Every row gives one point. Examples show where two turns around zero, p and q, send a point. Where does a point land after both, in the order given? Backwards means that the second turn is done in reverse. Each puzzle has new turns, and all numbers are rounded.

Turn p:
28,10,-76 -> 16,-12,-79
-4,-32,31 -> 17,-9,40
-50,1,55 -> -40,-3,63
-27,8,5 -> -26,-8,9
49,20,-14 -> 25,35,-34
4,-6,0 -> 7,-2,1
Turn q:
22,30,21 -> -24,31,-18
29,-53,-27 -> 62,-14,-20
-27,-32,24 -> 20,7,44
23,17,-39 -> -5,-23,-42
-47,39,21 -> -53,-1,36
Where do these land?
p, then q backwards: -6,-20,27 -> -27,-18,10
p, then q: 41,-26,14 -> 2,32,-39
p, then q: -22,-31,20 -> 21,31,21
q, then p: -16,49,23 -> -51,-16,17
p, then q: -35,-11,-68 -> 55,-53,13
p, then q: 38,40,-17 -> -34,-32,-34

Turn p:
2,-1,-37,22 -> 32,15,0,25
3,3,3,-20 -> -12,9,-7,-12
-5,36,-15,14 -> -10,13,1,38
16,38,32,13 -> -39,-6,33,17
12,-35,0,-7 -> 22,-2,3,-31
-9,-36,3,-25 -> 12,-8,-22,-37
-20,-6,14,3 -> -4,-23,-10,0
Turn q:
22,-5,-6,-13 -> -9,0,7,-24
13,-19,-21,15 -> -8,-32,-1,-11
23,-11,9,-9 -> -13,2,21,-15
-76,-22,6,-8 -> -27,13,-41,61
9,14,8,10 -> 17,1,11,-1
-1,34,-4,-3 -> 28,16,-10,-8
10,8,8,8 -> 11,0,13,-2
Where do these land?
q, then p: -10,-4,25,8 -> -3,-18,17,13
q, then p: -12,-12,-27,-11 -> 18,10,-26,6
q, then p: -9,10,-25,7 -> 20,20,-2,-5
p, then q: 23,18,54,-14 -> -24,35,-11,45
p, then q: 9,-12,-28,10 -> 17,-2,18,-22

Turn p:
8,-8,-40,-16,14,3 -> -24,27,-12,-27,-2,5
0,-18,43,-13,31,-19 -> -15,-21,38,12,36,10
-29,9,13,18,14,1 -> -7,-6,16,29,-19,9
25,-26,-29,-35,2,27 -> -19,6,-34,-43,19,19
44,9,-25,31,28,-42 -> -5,62,9,14,29,-34
38,44,-32,2,-17,45 -> 45,41,-47,-13,-9,25
-27,21,12,-29,-36,-28 -> 27,-25,33,-28,-27,-16
-57,-31,58,41,-36,13 -> -2,-82,-4,55,-26,-17
Turn q:
41,-23,-20,8,-23,13 -> -7,-31,32,5,-28,-23
-10,5,-17,24,-19,0 -> -2,2,7,5,-27,23
-50,-41,31,-17,-22,11 -> 10,-32,10,-28,44,46
24,10,-33,14,45,-55 -> -52,18,-41,37,-17,-27
36,11,-31,-35,-7,29 -> -3,7,25,-34,-21,-47
46,-7,23,45,-15,26 -> 41,-29,23,41,-24,-17
-49,9,5,29,32,-10 -> 7,10,-52,7,1,39
-61,0,45,-56,22,1 -> 12,18,-25,-43,77,22
24,35,-3,-12,-12,-15 -> -6,36,21,11,-4,-20
Where do these land?
q, then p: -47,34,52,-26,44,-13 -> -9,82,5,-5,0,44
q, then p: -22,-3,41,41,13,27 -> -3,30,-52,2,35,1
q, then p backwards: 1,39,-32,10,-23,-3 -> -24,32,-34,3,19,-8
q, then p: 51,-38,1,-76,15,-30 -> -55,-10,87,10,-3,-14
q, then p: -19,7,21,-3,-18,-12 -> 5,6,-3,18,6,30
p, then q: 0,30,-18,14,-28,18 -> -12,9,35,5,-29,-15
p, then q backwards: -12,-63,-19,27,11,15 -> 6,-28,-28,-2,38,-50
p, then q: 56,-8,-18,17,-12,-35 -> -34,43,-32,23,5,-23
q, then p: -8,2,-29,-4,-1,33 -> 14,-16,-3,-39,3,-4

Turn p:
4,8,14,24,17,-24 -> 17,29,15,7,-13,12
-16,21,13,19,18,16 -> 13,5,-14,5,-4,37
-46,-21,5,-70,-74,-15 -> -40,1,-39,16,75,-64
-8,10,-10,-29,14,-16 -> -14,16,3,-28,18,1
21,-24,17,16,21,26 -> 17,-31,29,14,-8,19
-2,-23,2,17,-5,12 -> 21,-18,1,13,-2,-7
25,-20,-52,24,2,14 -> 18,-33,3,-28,-42,-23
21,49,12,-1,6,-13 -> -32,31,3,1,-23,25
Turn q:
-25,21,22,-29,-31,21 -> 7,59,13,2,7,5
19,18,-35,-38,-25,-33 -> 9,21,-52,-9,-42,4
10,-3,2,41,-1,-12 -> 23,-34,14,5,-5,-4
2,-7,18,28,39,-12 -> -10,-37,17,5,11,-31
33,26,-44,-1,8,-11 -> 16,-18,-45,-35,-11,-2
-18,-32,46,-25,-14,44 -> -37,38,50,9,14,25
-20,-22,-9,24,25,2 -> -8,-30,1,22,27,1
Where do these land?
p, then q: 17,11,32,14,-2,13 -> 21,-8,27,2,18,14
q, then p: -24,30,6,-42,55,-26 -> 18,64,-14,-45,3,-18
p, then q: 8,18,-10,11,-5,26 -> 5,5,-4,10,3,34
q, then p: -24,34,-4,11,-25,16 -> -24,3,23,-9,-31,24
q, then p: 24,23,-11,7,-19,16 -> -37,-18,13,-6,2,-1
p, then q: -1,32,-7,28,6,-10 -> 28,22,-9,-19,-1,17
p, then q: 7,-72,1,-22,-17,-30 -> -22,-31,15,20,-39,-58
p, then q: -7,-76,-7,-7,6,-5 -> -41,-36,17,-2,-43,-30

Turn p:
3,-26,2,6,-13,-3,29,11 -> 1,-24,16,22,-14,-9,-11,11
-11,-12,-27,6,6,31,5,-13 -> 4,0,7,32,16,18,18,-15
-19,-10,20,12,-37,-9,1,-33 -> -9,2,13,-1,-51,6,24,-6
-7,-13,-18,-7,28,18,-20,17 -> 5,-3,-2,4,34,29,-15,-9
19,-23,12,28,21,-29,32,-5 -> -5,-54,7,-5,-5,-32,0,-9
-5,5,-9,-46,23,10,-4,3 -> 34,6,-15,-6,25,21,2,20
-8,6,-11,26,11,-37,-23,-9 -> -36,-14,-26,-20,-3,5,5,-17
29,25,-10,-32,10,-23,-11,15 -> 15,11,-42,-18,14,-16,-20,16
16,-3,35,-13,-41,32,10,-8 -> 31,31,34,9,-34,-16,-3,1
-17,51,7,20,-8,10,-19,23 -> -40,45,9,-17,18,-6,0,9
Turn q:
-18,29,-27,-8,-16,7,-17,-21 -> 11,12,-4,14,4,-1,28,-42
23,-9,-10,20,15,13,39,-21 -> -32,15,-4,0,7,-23,21,34
-10,12,-12,41,-16,0,-6,10 -> -12,17,-35,-8,11,21,0,-13
25,-28,23,29,1,-16,17,-28 -> -14,-6,3,-3,26,16,15,52
26,5,14,20,21,-19,10,5 -> -2,1,-2,-34,18,-7,-4,26
-30,2,11,-27,-19,26,-14,13 -> 8,4,17,20,-33,18,-14,-28
11,-1,-20,-29,-26,22,-21,-3 -> -5,-27,4,13,-26,0,22,-29
-9,-21,-1,-23,41,-13,-20,24 -> 9,-25,16,2,12,-24,-46,-7
17,4,34,-31,23,3,4,-16 -> 11,-5,50,-13,-5,-11,4,17
-36,10,-12,7,-24,-25,8,36 -> 30,16,-44,7,-12,10,-24,-11
Where do these land?
p, then q backwards: 31,-7,12,-17,12,-35,24,16 -> 21,-16,-10,-19,17,-34,10,31
q, then p: -11,22,21,4,20,-5,-7,6 -> 20,19,-8,-26,6,-3,1,-2
p, then q backwards: 18,-4,10,5,-24,4,-14,-42 -> -9,35,-15,-24,-22,17,3,9
p, then q: -10,6,30,-14,-19,-3,-16,11 -> 16,-5,9,-12,-29,12,3,-21
q, then p: -10,2,-76,-22,-1,17,-23,11 -> -22,-39,-32,13,-36,6,44,-29
q, then p: 12,12,1,19,-1,9,-7,10 -> 12,8,-5,4,3,17,13,13
q, then p: -63,-5,-2,15,51,-13,2,-9 -> -28,11,-18,-56,36,-9,7,-36
p, then q backwards: 10,-42,-4,-1,-23,1,0,14 -> -24,-25,8,-25,-8,7,-8,23
p, then q: 10,23,8,1,16,31,20,-4 -> 14,10,10,-29,13,-17,-6,25
p, then q backwards: 13,-7,0,11,-32,-6,21,-12 -> -2,-8,-16,-30,-6,18,19,4

Turn p:
1,-3,-13,33,-1,-59,-2,-11 -> -1,-8,0,-31,-13,-30,-37,38
20,2,20,-6,3,23,21,1 -> 16,22,-14,16,-9,17,11,-10
-44,10,-15,40,9,10,3,15 -> -10,-38,-23,-35,5,-2,29,9
15,15,-16,-18,10,27,5,-7 -> -6,27,7,3,2,-4,24,-22
24,-5,12,-5,-4,-5,-27,9 -> 0,1,-5,31,8,-16,-18,-3
2,-22,8,-13,12,32,-4,-17 -> 8,18,2,11,33,21,12,-6
-5,13,19,-15,-11,26,-7,-20 -> 21,1,19,21,7,7,25,-4
-21,0,-8,-7,6,-76,6,30 -> -45,-26,10,-16,-38,0,-45,29
8,-11,-6,-9,-24,23,5,-1 -> 18,3,5,0,8,8,-2,-31
Turn q:
5,-28,4,12,-7,31,13,-11 -> 14,13,16,-4,6,36,9,16
14,-29,-13,21,22,-8,-46,-4 -> -29,25,5,22,9,23,1,-42
-17,-31,-8,-18,8,11,14,15 -> 24,-19,3,-7,-17,27,2,-14
11,-39,44,-10,12,20,20,-7 -> 11,26,14,-43,-25,33,10,7
5,46,-23,-11,-11,-16,-5,-12 -> 5,-4,-6,23,14,-49,-11,5
-1,-29,26,23,24,21,42,9 -> 11,11,-25,-32,-10,49,12,20
7,30,-32,-10,-2,-16,-6,2 -> 8,-9,-11,21,16,-35,-6,-12
-14,36,13,-3,-7,-24,3,-25 -> -13,4,-8,11,-19,-39,-7,26
1,47,9,-16,-9,0,-12,13 -> -10,-15,1,-14,13,-40,-26,6
8,15,1,-4,-27,-26,0,12 -> -10,-16,3,-4,7,-31,21,1
-18,-16,-20,17,-2,6,-23,9 -> -14,-16,7,24,8,24,-4,-13
Where do these land?
q, then p backwards: 15,-6,3,-33,-23,-38,8,-43 -> 26,61,-4,-5,-6,2,-2,-27
p, then q: -4,4,7,56,14,11,-21,32 -> 27,-15,-21,36,0,14,27,-37
p, then q: -34,-26,2,-2,-4,3,14,-1 -> 20,5,17,-17,-2,24,-20,-9
q, then p: 5,-22,-18,-1,8,2,2,6 -> 17,21,-3,-6,7,-2,11,-3
q, then p: 9,-1,19,-5,-8,58,2,4 -> -19,8,-8,55,10,8,13,-9
q, then p: 3,-26,25,-9,31,-32,3,37 -> 14,12,55,-22,7,18,4,-22
q, then p: 6,10,-3,-5,1,-2,5,-27 -> 0,-6,-8,4,-20,-20,-3,4
p, then q: 1,47,-16,-4,-5,3,-29,-34 -> -15,3,-29,-28,-27,-21,36,13
p, then q backwards: -6,0,0,-8,-14,-14,-12,29 -> -27,7,-6,-5,2,-7,-20,13
p, then q: 6,19,-18,11,2,7,27,-4 -> 23,-7,8,0,-3,-29,7,10

Turn p:
8,-45,16,-42,17,2,10,14,-13 -> 10,19,0,42,15,-33,16,24,22
41,3,22,21,3,29,-16,-5,1 -> -19,35,-7,-21,23,-14,-28,-6,-12
6,-9,28,2,-18,-7,14,-9,0 -> 6,0,15,7,-8,-28,-16,-5,-12
-16,-22,16,-29,-19,17,-12,-16,-32 -> -23,-2,-17,29,-9,-35,22,10,-20
2,-19,-3,-9,18,-19,10,4,-19 -> 16,-4,3,25,20,-4,13,-5,9
-17,21,-6,10,31,-37,-7,-25,4 -> 4,-7,35,1,7,36,23,-22,-14
-13,11,6,-11,22,-29,-17,16,-20 -> 14,-12,12,-5,24,3,39,7,-7
15,13,14,-7,-22,34,24,-25,3 -> -6,29,-14,-3,-36,-21,-17,-18,-11
7,15,-49,-6,-20,-12,5,10,10 -> 26,-15,-27,-2,-15,37,-11,10,0
-16,24,-35,38,7,-12,15,10,12 -> 9,-29,0,-25,-4,39,-8,-25,20
-21,25,2,12,-10,10,13,7,27 -> -3,-8,10,-31,-32,6,-5,-3,13
5,-18,-11,21,-9,24,-38,18,28 -> -36,-4,-10,-16,14,14,-29,34,11
Turn q:
-27,15,5,-9,-4,20,37,43,3 -> -25,-22,-30,-5,-12,-1,22,-41,-19
-16,13,9,-17,-26,32,9,14,-2 -> -10,16,-3,0,-12,0,28,-35,-15
-32,-10,37,-26,-17,10,42,13,4 -> -17,9,-31,18,-3,-9,-4,-61,1
21,-18,1,10,16,-8,-23,4,2 -> 7,-7,3,14,18,0,4,31,11
4,16,-9,9,17,-19,-5,-6,-43 -> -25,-6,16,-26,-4,14,-9,19,27
-9,12,23,-11,-4,40,48,3,2 -> 3,-10,-9,-7,-12,-20,19,-60,7
20,-4,-25,-17,36,-12,-19,-9,-25 -> -15,-1,16,-29,32,-11,-5,34,13
-1,8,-8,17,20,-12,-8,-12,11 -> 8,-13,3,-4,-12,-11,-14,24,1
28,4,9,15,14,-16,-25,-1,-19 -> 2,0,6,-2,4,12,7,35,32
-13,-23,-14,16,-10,-5,-46,-29,23 -> 15,20,29,32,-6,-6,-20,35,-24
8,-22,-18,16,-28,-5,9,-5,15 -> 26,-7,10,13,9,24,-13,-7,-20
17,8,-10,-3,-14,-26,-20,-14,28 -> 31,21,-10,-5,-1,9,-14,28,-13
Where do these land?
p, then q backwards: 20,-9,12,21,-12,-7,-16,15,66 -> -1,0,-34,12,9,-44,-17,-44,-25
q, then p: -4,-18,-17,20,-3,-8,16,-9,-2 -> -26,7,2,7,19,-13,-4,8,-7
q, then p backwards: 15,15,5,38,-14,33,-11,-20,-11 -> -30,13,9,-21,16,-27,26,-3,24
q, then p backwards: 20,-27,2,-19,-16,-15,13,-6,-14 -> 28,-7,-13,22,29,-5,0,3,-1
q, then p: -9,31,-31,1,-9,3,-42,-3,-2 -> 23,-12,-21,-23,-10,-40,22,7,-1
q, then p: -12,-14,9,-23,43,28,-24,-7,-16 -> 23,-27,52,-5,0,4,19,-4,10
q, then p: 1,10,10,14,-25,-13,17,35,-7 -> -25,3,-31,12,-22,5,-13,-10,15
p, then q backwards: -13,-9,4,-13,-20,3,17,20,-9 -> 3,10,16,13,26,5,2,-2,19
p, then q: -3,-9,-6,-25,-7,-4,18,-15,12 -> 17,-4,4,9,-17,27,11,-2,0
p, then q backwards: -6,30,0,-21,76,-9,14,9,-9 -> 54,7,21,-18,-35,42,-8,1,-28
q, then p: -9,0,13,8,-13,-11,-3,-19,-7 -> -13,1,1,-20,-7,2,-10,7,-15
